Rows are points. Each copy is the shape, with its points in the same order, turned, moved and blurred by noise. Is it also mirrored, or only turned?

Shape (8 x 3)
[[ 22  16  -8]
 [  5  36  -4]
 [-13  10  -8]
 [  3  16  -2]
 [-47 -29  34]
 [ -5  -4  23]
 [-23 -18   7]
 [ 23  -1  12]]
Copy 1 (8 x 3)
[[ 31   6  16]
 [ 19  29   9]
 [ 12   9 -12]
 [ 17   9   4]
 [-43 -24 -27]
 [-11  -6   7]
 [ -8 -15 -19]
 [ 14 -13  25]]
Copy 1 is: only turned
Copy 2 (8 x 3)
[[ -8  11 -27]
 [-11  34 -17]
 [ 17  23   0]
 [ -1  19 -11]
 [ 24   0  60]
 [ -4   1  19]
 [ 24   3  21]
 [-13  -9  -9]]
Copy 2 is: mirrored

Shape (6 x 3)
[[-26  23 -28]
 [ 26 -18 -42]
 [ 25 -16  22]
 [  1 -33 -16]
 [  0  28   3]
 [-24  46   7]]
Copy 1 (6 x 3)
[[  9  18  33]
 [-40  47  -8]
 [ -8   3 -45]
 [-39   7  -6]
 [ 23  17  -5]
 [ 45   6  14]]
Copy 1 is: only turned
Copy 2 (6 x 3)
[[  1  31  -1]
 [ 24   7  60]
 [ 32 -44  19]
 [ -3 -18  41]
 [ 29   8 -16]
 [ 15  23 -35]]
Copy 2 is: mirrored
Copy 3 (6 x 3)
[[-57  18 -17]
 [-29 -26  32]
 [ 23  -1   9]
 [-17  10  35]
 [-20   3 -27]
 [-29  24 -49]]
Copy 3 is: only turned
Copy 4 (6 x 3)
[[-29 -23   8]
 [ 29 -35  34]
 [ 32  26  28]
 [ 33 -18   4]
 [-19  12  26]
 [-49  14  14]]
Copy 4 is: mirrored

Shape (9 x 4)
[[ -7  27  42  24]
 [ 17 -24 -20  10]
 [  5  -4   8  25]
 [-37 -13  18  11]
 [  2   8 -37  -3]
 [ -5 -31 -17 -50]
 [  4   6 -14 -21]
 [  8 -31  42 -32]
 [  0  19  24  -8]]
Copy 1 (9 x 4)
[[-35  22  32   1]
 [ -7 -14 -36 -12]
 [-22   6  -6  -1]
 [ -5  44  10 -21]
 [ 14   1 -24  20]
 [ 57  -5  -8 -30]
 [ 21  -6  -4  10]
 [ 23  -4  36 -50]
 [ -3   9  34   3]]
Copy 1 is: only turned
Copy 2 (9 x 4)
[[-56  -7  -2  -4]
 [ 26  12  13  -7]
 [-12   6  14  -1]
 [-15 -41  14   5]
 [ 22   9 -18  19]
 [ 46 -33 -25 -29]
 [ 16  -5 -26  -5]
 [ -2 -33  -2 -60]
 [-24 -10 -25 -14]]
Copy 2 is: only turned

Shape (9 x 6)
[[-13  -3  19  -9 -23   3]
 [ 23   4  22  18  -6  -6]
 [-14  11  12  -7  -3 -12]
 [ 23 -13 -39  -9   2  26]
 [ 23 -13  11   2 -35  14]
 [-18 -11  19 -44  20 -19]
 [ 20  -3 -23 -19 -31  -3]
 [ 10 -23   0   9 -14 -18]
 [ 22  19 -12  15  13  36]]
Copy 1 (9 x 6)
[[-22  22   5 -14 -20  -2]
 [-21  -5  -2  12   6  10]
 [-12  24  -1  -3   1 -21]
 [ 22 -21  18 -47  10  13]
 [-22  -4  -2 -20 -18  27]
 [-16   5   9 -19 -14 -60]
 [  1   2 -20 -45  -2  11]
 [  5  -3 -16   0 -19   9]
 [  0  -5  33 -19  36  21]]
Copy 1 is: mirrored
Copy 2 (9 x 6)
[[ -6   5 -31  -3  23 -12]
 [  7  39  -4  -3   2   3]
 [  1   7  -3 -21  15 -14]
 [  1 -24  21  31  15  18]
 [  1  21 -19  29  20   9]
 [ 26 -22 -14 -42   2 -11]
 [ 23  -6  -2  33  35  -7]
 [ 23  12 -10  19  -8 -14]
 [-22   8  38  15  14  29]]
Copy 2 is: only turned
Copy 3 (9 x 6)
[[ -8  12  13  13  12  14]
 [-27  13   3 -20  -5 -11]
 [  4   2  16   6 -11   7]
 [ -2   1 -59  -2   5  11]
 [-30  29 -15   5  21  -1]
 [ -9 -13  14  25 -33  42]
 [ -6  25 -33  27  -3  -5]
 [-28  -7  -8  14   1 -15]
 [  7  11 -34 -42   4   8]]
Copy 3 is: mirrored

Shape (10 x 6)
[[ 40 -31  35  18 -20  11]
 [-11 -18 -36  11  20 -18]
 [-50   3 -17 -20  -2  13]
 [ 33 -24  46  27  25   8]
 [  8 -40  -3  -7  -9 -33]
 [ -6 -23  10   5 -25  40]
 [ -9   3 -26  11 -34  10]
 [-56   0  -2  14 -23  10]
 [ -8  56  16   6  38   6]
 [-55   5  33  -8  15   3]]
Copy 1 (10 x 6)
[[ 11 -44   7  -4   0 -42]
 [ 16  43 -22  25   9 -10]
 [-43  24 -28  33   0  18]
 [ 40 -46 -12  -8  12 -11]
 [ 10   3  -7  47  19 -42]
 [-27 -20 -15   0 -26 -20]
 [-35  25   1  -1   1 -23]
 [-51  14 -45   4  12  -4]
 [ -1   2   0 -11  37  57]
 [-29 -16 -49  24  28  29]]
Copy 1 is: mirrored
Copy 2 (10 x 6)
[[-32 -50  21  -5   4  32]
 [ 23 -36 -33  19 -14 -17]
 [ 54 -13   6 -20 -21 -20]
 [-43 -50 -13 -36  -2  22]
 [  4 -35  -5  20  32  -5]
 [ 19 -44  23 -14 -22  32]
 [ 24 -37  24  19 -37  -6]
 [ 49 -47  27 -21 -25 -24]
 [-13  -1 -11 -46 -51 -38]
 [ 31 -24  10 -60  -1 -30]]
Copy 2 is: only turned

Shape (12 x 8)
[[-45   2  18  18 -29   8   3  15]
 [  3 -11  12   5   1   3  -3   4]
 [-34 -11   2 -16   8 -22  33  -5]
 [-16 -10  17  41  -5  -7  -8  18]
 [ 30 -32   6  22 -10  27   5   2]
 [-14  36  13  26 -21   9  13  22]
 [ 25 -29 -35   0  33  25 -20  -4]
 [ -7  12  16   5 -31 -22  -6  -9]
 [-17  25  37  26 -19  18 -14 -18]
 [  6 -20 -37  35  -3  22 -13 -17]
 [-39  17  -4   2  28 -34  37 -28]
 [-44  27  -4 -17  22 -45  23 -22]]
Copy 1 (12 x 8)
[[-17  23   2 -15  12  38  -1 -24]
 [  8   2  -8 -10 -11  -2  -5 -11]
 [-25  23   8 -14 -27   8 -43   8]
 [  2  -3   2 -24 -15  26   7 -33]
 [ 27  -1 -49 -23  -8  -1   7  -3]
 [-26 -15 -16  11  18  26   0 -34]
 [ 41  -8  -9   9 -19 -11  11  45]
 [-14  -5   3 -21  20  -6 -21 -31]
 [-31  -2 -10 -19  20   0  26 -33]
 [ 23 -26  -1 -25  11  14  17  32]
 [-57 -12  22 -19 -27   4 -36  17]
 [-60  -4  35  -6 -19  -8 -45   3]]
Copy 1 is: only turned
Copy 2 (12 x 8)
[[ 24   7   1 -27  35  -4   0  26]
 [ -4  -6  -1  12   7  -7   2   4]
 [  0 -20  15 -23  18   1  36 -19]
 [ -2   5   1  -5  13 -30   6  36]
 [-14   9  -1  52  25  -4   1  11]
 [ 33  36   3 -13  16 -24  -3   5]
 [-36 -14  39  47  -7   3 -20  -6]
 [ -5  10 -29 -22  12  -8   0  -4]
 [ 24   0 -23  -6  31 -33 -32   4]
 [-42  10  28  21  29 -13 -29   7]
 [ -6 -19  23 -41  16 -36  29 -42]
 [ -4 -21  15 -56   0 -24  23 -44]]
Copy 2 is: mirrored

Shape (15 x 9)
[[  8  -9 -10  46 -24   8 -11   0  11]
 [-23  14   5  19  -7 -20   1   8 -11]
 [ -3 -20  -5  22  -4  25 -17  10  -1]
 [  9  -2  18 -10  11  -6   3  10   1]
 [-16  31 -31  -5   3 -37 -27  -6  44]
 [ 13  10 -35   3 -10   3  31  -2 -19]
 [ 36  20  22 -14  -4 -10 -12 -35 -13]
 [  4  11   5 -30   4 -26  29 -14   1]
 [ 25   4  -7  26   2  11  -8  38  42]
 [  4 -11  15  -6  -7  -8 -15 -23  50]
 [ 19 -30  -7  49  27  28  38  25  11]
 [  2  -2  -8  20 -13  -9 -36  -6   3]
 [ -8   9  -3 -19   1  11  11   2   7]
 [-26  11  -7 -19  24  46   6 -16   6]
 [-18 -26   1 -10  25   1  26   3 -15]]
Copy 1 (15 x 9)
[[ 21 -11   9   4  -6 -36 -18   2  40]
 [  3  22   0   4  -1  -6  14  23  23]
 [  7 -10  22  12  19 -14 -18  -8  23]
 [-29  -4  15  -3  -9   3   2   5   5]
 [ 11  18  18  15 -28 -51  19  31 -34]
 [ 11  -5 -20 -41   6 -13   8  -8   2]
 [-20 -29 -31  17 -34   6  -1   4  -6]
 [-34  11 -13 -16 -21  -6  28  -4 -11]
 [ -3 -13  44 -20 -12 -36 -35  22  11]
 [-28   1  18  29 -34 -45  -6 -11   0]
 [-25 -29  30 -41  34 -35 -12   2  49]
 [ 21 -11  12  26 -13 -19  -2   7  12]
 [-20  15   3  -7   5 -13  -5  -6 -11]
 [-29  10  -7  11  44 -22 -15 -10 -23]
 [-32   6  13  -9  27   0  29 -16  13]]
Copy 1 is: mirrored
Copy 2 (15 x 9)
[[ 26   0 -24 -21  28  -2  -7 -18  -5]
 [  6  14  17 -11   4 -19  12  -2 -26]
 [ 23  -4 -13 -13   3 -10 -27   2   2]
 [-16  -7   1   7   5 -11   4  22  -3]
 [-30  33  34 -26   7  25  13 -24  19]
 [-11  14 -30  25 -16  -6  -3 -24 -24]
 [ -8 -18  11  41  26  30   9  14 -16]
 [-36  21   4  34   3 -10  18  12  -9]
 [-11 -25 -25 -37   5  -9   9 -16  28]
 [ -8  14   7   5  40   4   5  11  41]
 [ -9 -26 -45  -8  12 -60 -29 -20  -1]
 [ 14   7   3 -21  18  21 -13   0  -8]
 [ -3   9   3  18 -12 -12   2   4  11]
 [  8   3  21  38 -25 -21 -25 -10  29]
 [-19  16   3  18  -8 -43 -25  17 -10]]
Copy 2 is: mirrored
Copy 3 (15 x 9)
[[ 29 -10 -13  -7 -10  24 -23   8 -15]
 [-16 -37  -5  -4   1   5  -7 -16   2]
 [ 29   0   3 -14 -16  -1 -13   3   8]
 [-15   2   8 -23  12 -20  -7  -8  -7]
 [-36   3  -8 -15 -10  54   8 -47   0]
 [ -7   1 -54   6   9 -11   5   5  10]
 [-33   9   2 -25   6  -1  21  34 -25]
 [-51  11 -17  -1  14 -18  -3  -8  -2]
 [ 29  12  -5 -35  23  27 -24 -28 -19]
 [-28  23  17 -23 -15  26 -32  -4 -20]
 [ 46  21  -5  23  40 -15 -40 -10   1]
 [  7 -16   4 -18 -24  20   3  -1 -15]
 [-20  11 -12 -19   8  -6 -13  -9  22]
 [-15  22   9 -12  11   1  -7   8  58]
 [-12   6   4  13   2 -39 -16 -17  24]]
Copy 3 is: only turned
Copy 4 (15 x 9)
[[ -7   2 -19 -16 -28  41  -8   2  16]
 [-20  31  -6  10  -2  16 -16  -5 -12]
 [  4  -4 -11  -1 -29  13  14   8   3]
 [ -1  -9  -2  12  10 -13 -10 -14   4]
 [-41   6  48 -18 -22   6 -50 -15 -11]
 [ 11  -3  11 -12  30  43   0  -8 -14]
 [ 35 -10   1  19   4   6 -48 -35   8]
 [  2  12  19  -5  41 -11 -26 -28  -1]
 [-40 -41  -3  -5 -17  20   0   2  20]
 [ -5   1  14 -22 -21 -16 -32 -19  40]
 [-11 -23 -21  -5  20  23  27  50  31]
 [  0   3  -5  -8 -36  17 -26  -7  -9]
 [ -2   3  25   3   7   1   4 -17   6]
 [ 19   9  50  20  -5  -3  21   5  14]
 [  8  17   5  -4  25 -20  13  14  -8]]
Copy 4 is: mirrored

Shape (15 x 9)
[[ 21  -5  20 -18 -19  21   1  -8  -7]
 [-15  -6 -13  21  14   1  -5   4 -29]
 [-23  11 -22  -9  -5   3 -18  -4  13]
 [  9 -33  -5 -19 -29  -5  -5   0 -29]
 [ 21   9  -8  -6  -6 -29   6 -27 -32]
 [  1 -19  -7  -3   2 -17  -4   2  17]
 [ 37  -1 -17  -5  25 -23   3  -8 -11]
 [-24 -14  14  -8   3   0  -7  -8  28]
 [ -4  15  21  25  -4  19  16   7  28]
 [-26 -11   4 -12 -22 -36   2   6  31]
 [  1  10 -12  -9  22 -12  14   9 -16]
 [  7   8 -11   0  25 -10  11  -9  -4]
 [-25   2  13   7   0 -15   6  16   4]
 [  8 -11  14  -1  21  -4 -27  24  -5]
 [  4  23  -7  -7  27   1   5  -9 -13]]
Copy 1 (15 x 9)
[[ 10   4  31  14  -5  -8 -28  30   2]
 [  4   1  11 -14  22 -20   9 -17 -20]
 [  1 -19  10  11  -5  13   2 -26 -11]
 [ 11 -19  32 -10   4 -29  -8  14  26]
 [ 43  -4   0  23  21 -29  -3   2  11]
 [ 14 -12  -9 -17  -7   6  -3  -1  10]
 [ 35  -7 -28   2  -1 -34 -18  -1  -9]
 [  3  -9   5 -17   4  39 -15   3   2]
 [ -2  40   7   6 -13  29  -5  11 -17]
 [ -1 -19 -11  -2   0  36  15   2  33]
 [ -1   1 -20   8  19 -22 -11  -6  -6]
 [ 15   3 -18   5  10 -11 -16 -10 -13]
 [ -9   4  -2  -5  15  17  12   8   2]
 [ -1 -16  -4 -18   1 -11  -4  25 -25]
 [ 10   0 -11  19  18 -13 -22 -10 -23]]
Copy 1 is: only turned
Copy 2 (15 x 9)
[[  5 -17 -18   6  10 -38  -9  -5  -6]
 [ -7  -6  19  -2 -26   6 -18   7  24]
 [  8  21  28  -1  17  -5   1  12   9]
 [ 15 -41   8 -13  15 -16 -32 -10   7]
 [ -2  -2  -5   2   1   2 -60   1 -14]
 [ -1 -14  17  19  22  12  -4  -5   1]
 [ -5   6  -7  28   3  15 -44 -23   7]
 [  8 -10  22  28  14  -5  18  18  -8]
 [-33   1 -12  12   0  -8  31  17  -6]
 [  8 -17  22   3  38  25  11  18 -24]
 [  8   6 -11   9  -7  20 -21   4  15]
 [ -6  11  -4  25  -2  12 -23   6   9]
 [  0 -10   7   1  -6  18  12  17  -8]
 [ 13  -9  10  16 -18   5   7 -30   1]
 [  4  23 -10  20 -12   2 -22   8  10]]
Copy 2 is: mirrored
Copy 3 (15 x 9)
[[ -6 -10 -43  -3  -3 -21 -10  -8  12]
 [ -5   9   3  18  30  12 -11  24   8]
 [ 35  13  -2  25 -10  -4  -5  14  10]
 [-25  17 -32   1 -11 -12 -31  25   4]
 [-14   8 -13  22  18 -22 -34  -8 -29]
 [  5   4  -5   4 -17   2   3  17 -20]
 [-20 -15  -3  33   9 -15  -2   6 -36]
 [ 35   3 -16 -15  -8   1   9  17  -7]
 [ 17 -12   0 -16   2  17  16 -26  15]
 [ 27  20  10 -23 -35  -6 -10  11 -20]
 [ -1 -18  14  17  16 -11 -15  15  -9]
 [  6 -17   3  21  16  -4  -6   5 -21]
 [ 14   7  17 -18   5  -2  -3  11   1]
 [-11   3  -2   3   7 -19  28  27   3]
 [ 12 -19   2  25  27 -17  -7   3  -7]]
Copy 3 is: only turned
Copy 4 (15 x 9)
[[ 11  -3 -34 -17  -8 -12   1   5  22]
 [-24   8  -4  21 -30  19  -9  11  -4]
 [-17  -7  10   1  12  -8  -7   7 -20]
 [  8   2  -8 -17 -13  14   7  41  27]
 [ 10 -12  10  24 -25 -11 -10  19  40]
 [  2  15   8   9  11   8  16   2   7]
 [ -4   5  20  19 -28 -15  22  -7  34]
 [  5  25 -11   6  24  -2  -3   0 -14]
 [ -3  -8 -40  19  12  11   1 -36  -6]
 [ 23   4   3  23  41  12  11  19  -9]
 [-17  -1  -3  33 -19 -13  19  11   7]
 [-16   6   2  31 -14 -14   6  -6  14]
 [  6   4 -18  33   2  13   5   9 -17]
 [ 10  20  -3   1 -30   2  23  -4 -17]
 [-18   0  -4  26 -21 -29   1  -4   5]]
Copy 4 is: only turned

Shape (14 x 11)
[[-39 -15 -15  -2 -12  23  -8  28   1  25  -3]
 [ -3 -12 -24  -5  30 -12 -15   1  25  13  -3]
 [-29 -23  10 -34 -15  15  -1  12   5  15   0]
 [-17 -21  13  -8  -4   1   6  13 -25  10 -26]
 [ -4 -12  -7 -24 -18  21  -6  18 -19  36  -6]
 [ 26   8  -5  19  20  -8  11   8  33 -21  -8]
 [-20  -7   7 -22 -14  16 -28  19 -12  16 -22]
 [-15 -13 -24 -28  16  33  -8   5 -12   4   1]
 [  5  30  -5   5   4 -39   9   7  14 -27  -4]
 [ -9 -23   4 -14 -14   4 -18  30  -7  10   9]
 [-11 -13  -8 -39 -31  -2  11  24  -4   5 -33]
 [  3 -15 -29  16   5  -2  -8 -16  13  -2  16]
 [ -2  -4 -19   3  39  -6   4  14   9  14  16]
 [-11 -34 -29  -8  -4  10 -19  24  -4  -3   4]]
Copy 1 (14 x 11)
[[-13 -27  -7 -18 -20 -49 -14 -22  -5  10  15]
 [ -1 -24   8   9 -16  -4 -10   3  38  18  -9]
 [ -7 -12 -30 -16  -3 -18  -6 -26 -11  32  16]
 [ 17  -1   8  -6  15 -30  -4 -21  -7  23  14]
 [ -4 -32  -5 -12   8 -24 -26 -12 -12  23  33]
 [ -9  24  24  10 -21  18  -8   8  36  -8   9]
 [  1 -19   8 -28  -6 -21 -10 -12 -20  38  18]
 [  3 -22  -8  14 -17  -7 -31 -12 -19  26  -4]
 [ 32   8  11  -1 -17  19  11  22  22 -22  20]
 [ -5 -26   2  -4 -12 -18   8 -24  -9  28  31]
 [ 21 -11   1 -36   2   0 -26 -34  -4  17  30]
 [-21 -25   8  20  -9   1   0   2  13 -16 -10]
 [ -2 -15   0  34 -21 -18 -14  10  31  12   7]
 [ -3 -31  14   6 -32 -20 -12 -29  -5  10   9]]
Copy 1 is: only turned
Copy 2 (14 x 11)
[[ -2  -7 -13 -39 -16  31 -13   4   3  -8  40]
 [ 22  13 -30  -9   2   0  15   9 -19 -20   9]
 [ 12   7  19 -26 -15   8 -17  16  14 -12  40]
 [  0   0  10 -31 -25   5 -11  -6  26  -9  -3]
 [ 13 -21  22 -36 -20  24  -6  11  -2   3  18]
 [ -5  28 -13  21  20   0  13 -30 -19  -3  -3]
 [ -3   4  16 -41 -12  28 -20  21   4 -15   7]
 [  1 -16   3 -40  15   2  16  15   4 -14  27]
 [-17  34 -19  12   8 -19 -12  -6 -15  23 -12]
 [ -8  -1  16 -23 -27   7 -12   7 -15 -18  24]
 [ -1  24  23 -29 -27  17   5  17  18  20  14]
 [ -3 -15 -26  19   4   2  13   8 -12 -15  15]
 [ 17  -2 -27 -19   5 -14   8 -15 -24 -11  17]
 [-17  -4  -5 -24 -20  11  19  13 -10 -21  28]]
Copy 2 is: mirrored
Copy 3 (14 x 11)
[[ 14  30  17  19 -10 -24 -22 -31 -20 -18   5]
 [  8   0  -3  43   7  14   4  11 -19  -9  -7]
 [  0  -5  10   9 -13 -17  -8 -40  -4 -37  11]
 [-11  15  36 -10  -5   5 -16 -24   6 -16   1]
 [-25   7  25  11  -8 -36 -16 -30 -12 -22 -11]
 [ 23 -19 -11  10  14  17  -3   9   1  32 -23]
 [ -8  25  10  10 -17 -15 -18 -29  12 -29 -12]
 [  2   6  11  24  26 -29 -10 -11   4 -33  -2]
 [ 16 -11  14  19  -7  19  20  -4  23  40 -11]
 [-11   6   5  20 -10 -13 -27 -26   4  -9  13]
 [ -8  -6  29  13  -1   1  -9 -60   7 -15 -18]
 [ -3  13 -17  23  21  -5  14   3 -17  12   9]
 [ 14  -7  17  34  10  -3  -8  23 -16   1   4]
 [ -8  20   1  36  19  -9 -24 -26  -3  -9  10]]
Copy 3 is: only turned
Copy 4 (14 x 11)
[[ -5  -6   8 -16 -18  -9  13 -37  18 -22  26]
 [ 20  -6  14   2 -25   7  33  -6  13  26  -1]
 [ 13   1   2  -3  -5 -19 -20 -43  17  -6  23]
 [-26   3   0 -10  10 -34  -1 -16  26   0   8]
 [ -7   9  -3  -5   3  -1   3 -14  30  -5  42]
 [ 14   1   7  -5 -32  -7  10  35 -21  22 -17]
 [-16  23  14 -17   6 -24   3 -33  15   9  40]
 [  0  13  19  26 -26  -6   3 -24  27  -9  17]
 [-14 -11  21 -17  -7  13  -2  13 -26  29 -23]
 [  6  -6  23 -21   6 -15  -5 -15  24  -7  27]
 [-26 -17   2  -9  -6 -30 -24 -20  16  20  35]
 [ 19 -15  18  18  -3   5  33   2  -7  -3   4]
 [ 15  -1   9   2 -28  16  19   5  29  -1 -17]
 [  7 -18  41   2 -10 -16  18 -12  21  -8  29]]
Copy 4 is: mirrored
